Each row is a point. A path goes straight from each point to the next, and from the last back to the first. The post is the endless flat space through its rows: a point in 2 columns, a line in 3, a plane in 4, and so on, so that a path can go around it. Count how often the path circles the post. Going back the other way cancels.

Post, one row:
[[-24 -18]]
Path, 22 rows:
[[-14 -38]
 [-29 -34]
 [  0 -58]
 [ -8  -3]
 [-27  11]
 [-54   9]
 [-45 -52]
 [-27 -42]
 [-34 -24]
 [-51  14]
 [ -1  17]
 [ -4 -20]
 [-22 -57]
 [-43 -44]
 [-54  25]
 [ -8  23]
 [ 11 -24]
 [ -5 -55]
 [-57 -43]
 [-60  11]
 [-28   4]
 [  9 -11]]
Times around: 2

Post:
[[-10  17  11 -16  10  -5  21   0  10]
 [  7  17   4   1   7  -3   6 -22   0]
 [ -6 -13 -10 -23  -7 -14   1   5 -15]
 [  8 -30 -29 -28  -2 -37 -22  34  25]
 [ -9  18  13 -10  -6 -26   3  19   7]
 [-33  -3  -8  21   4  23   0 -24 -11]
 [ 10   7 -17  -6   5  34  -8 -11  -2]
 [ -6  19  18   2  28  24  11 -16 -26]]
Path:
[[-27  -9   7   9  23  -4  10  27   9]
 [ 13  -4  11 -16  13  16 -21  34 -37]
 [ 22 -33 -32 -19  -6 -22   4   1  10]
 [-20  -4  -7   8  -3 -11   1  -4 -20]
 [  5  16  -8 -37  10  15  -5  20 -21]
 [-20  24  -1   3 -14  20 -11 -11  -8]
 [  0  11   6  -9 -60 -23 -20 -17 -12]
 [ 19 -24 -16 -13  11  -6 -13  10  18]
 [-18  12   2  11  -9  -2  21  -9 -15]
 [ -4   6 -12   7   1 -11   1 -18 -29]
 [ 12  -6 -21 -25  14  14 -11   6 -12]
 [ -3  25  11 -17  -3  11  -8  -3   6]
 [-11 -15 -16  -8   4   1  -9 -16  19]
 [-37   5 -18  14  -6   5 -23 -17  -4]
 [  3  37   7 -19   2 -24  38 -36  -1]
 [-15  -1 -19  -4   4  -8  27  -6  -2]
 [-21   9   8  26 -18   5  -4  -7 -21]
 [ 10   3  16 -24 -20 -21  -4  20   3]
 [-21   9   8   2   6   9  -3 -34 -15]
 [ -9   3   1 -21  22 -26  -8  10   8]
 [  4 -10 -35 -13  -4  23  -9  -7  -7]
 [  3   6 -14   5   0  11  -1  -8  -8]
 [ -3 -12  11  13  10   1  -1   3  -2]
 [ -4   0  11  -3 -10   3 -28  21 -15]
 [ -9 -17 -10 -20   3 -28 -25   3  23]
 [-16  17   2  -9  32  -8  17  -9  13]
 [  4   0 -26  22 -18 -31 -32  15 -14]]
Times around: 1

Post:
[[ 24  33   8 -11   7  -4 -26  -7  13 -12  -8  29  25   3  -8  18  -3  25]
 [ -9 -19  10   6   4  27   4  -2  -8   4 -13 -10  23  -2  10  11  12 -19]
 [  1 -13 -20 -14  -5  21 -10  -9 -17  -2  -3 -17   1 -13  -4  31  -5  -9]
 [  0  -7 -11 -18 -18   7  14   8  11  -7   1  -1  20  -4  25  -9   7  -1]
 [ -6 -22  -2 -10   8   7 -10  20   5  19  23  18  34  -6  18 -20  -9 -12]
 [ -2  31  20  18  -7  -1   7 -19  27 -22   5  12 -35  14 -14   9  16  -7]
 [ 17 -27  -1 -12   4 -27 -20  -1 -10  16   6  13  26 -19  11 -24 -18  -4]
 [ 13 -14 -13   0   4   4  -1   9  13 -26   2  -8   4 -10   8  12   8   7]
 [ 16 -13 -18 -20   5 -10 -13  11 -31   4  -2  24   2  10 -37  36 -18   7]
 [ -2   3 -33   6  11   2  11  -5  27  -2  -4  -2 -11 -11 -12   0 -11 -14]
 [ 13  -7  11   2  38  19  -8 -17   5  -9  -9   1 -12 -20 -10 -20 -19   1]
 [-30 -20  23 -17   3 -23 -19   0  -3  12   8  11  21   2 -23  -7 -12 -10]
 [ 17   0   5   5  -6   4  -6  13  16  -6   2 -10  -7  -8 -18 -11  -8   0]
 [  4 -11  19   5   4  12  -1  16  13   1   8   3  -8   8  15   2 -14  -9]
 [ 12  11   2  -1   9  12 -24   6  -1  -9  -3  15  -1  21   6 -14 -10  15]
 [-11   9   5  -1   4   8 -17  26  -3  -7  10  15   1   1  -4   4 -13 -23]
 [ 11 -21  28 -20  12   8 -14  -2  10   5   2 -16  31  -9  20 -22  12 -25]]
Path:
[[ 10 -13  15 -13  21   1  -7   7  -3  23   9  13  22   1  32 -14  -3 -11]
 [-20  13  -1 -26 -13  -5 -34  11  29 -14  22  -2  16 -30   0 -23   9  -2]
 [-52 -13  15  -5   3  27   3  15  -4   9  10   3  -8  -9 -31   7 -17  14]
 [  5  -1   5  24  47  13 -20   8  -6   2 -35  -4  35  18  -2  13 -25  -1]
 [-25 -20   9 -26   2  19  14 -10  30  -8  14  -1  -2  14   8  26 -20  13]
 [  1  -2  45   9  30 -40   2   9  25 -36   2  33 -10  31 -17 -39  -1  15]
 [ -6   2 -11 -19   6  20  10   4  -3   4  -5 -16  12   4 -15   2  17 -24]
 [ -3   0   4  -6  19   6 -23   3   4  15  -1 -13  37  -4 -24  -9   8   0]
 [  2   0  42  -2  28  18 -19   0  41 -18   7  -8  26  12  20  10 -12  23]
 [ 18  -2  -2 -15   0 -17 -19 -11  18 -10  -4  11   9  16   3   9 -15  31]
 [  8  15  -8 -13  32  -1   8 -25  50 -18 -23  38  25 -19   3 -18  20  19]
 [ 40  -9  20   1   9  -5 -39  33 -17  -9  12   0 -25   1  14   2 -14   2]
 [-28 -25  45 -14 -36   5  13   5  -8  23  39  -1  21 -19  21  12 -28  -1]
 [  8   0   2   7 -10  -8 -20  11  -5 -19 -16  -6   4  15  10  -3 -16   2]
 [-28 -17  22  -3  24  24  -4  21  -2  27   2   1  33  15   6  15 -11  -4]
 [ -2  15 -11 -16  12  14 -24 -29   8  15 -22  11  20  -5  26  10  -2   5]
 [-10 -16  -8 -11 -37 -11  10   1  -9   6   9  35   6  -3  35 -26  16 -27]
 [ -2  -7   9  13  27  16  11 -28  30   3 -24  19   7 -17 -24 -30   8   9]
 [-27 -24  -8  12  -8  -7 -12  17 -26  20   9  22  -5  -5  -8   0 -11  -3]
 [  3  -4   0  15   1  16 -25  -9 -14  -2 -19 -29  10  -1  20 -13  -2  -4]
 [-15 -11   7 -17 -19   8  15   2  21 -12   4 -13  12 -19  24  12   2  24]
 [-42  -9 -44  -9 -13  21  23   6  36 -29  -9   0 -13  20  49   3   2  11]
 [ 20 -15   2   3  -3  10   4  41  35   3  -9 -25  39 -13  -5 -18   3 -27]
 [-23 -39  15  -9  -3   9  11  10  -5  18  12  -4  60   9  12 -21   5  15]]
Times around: 0
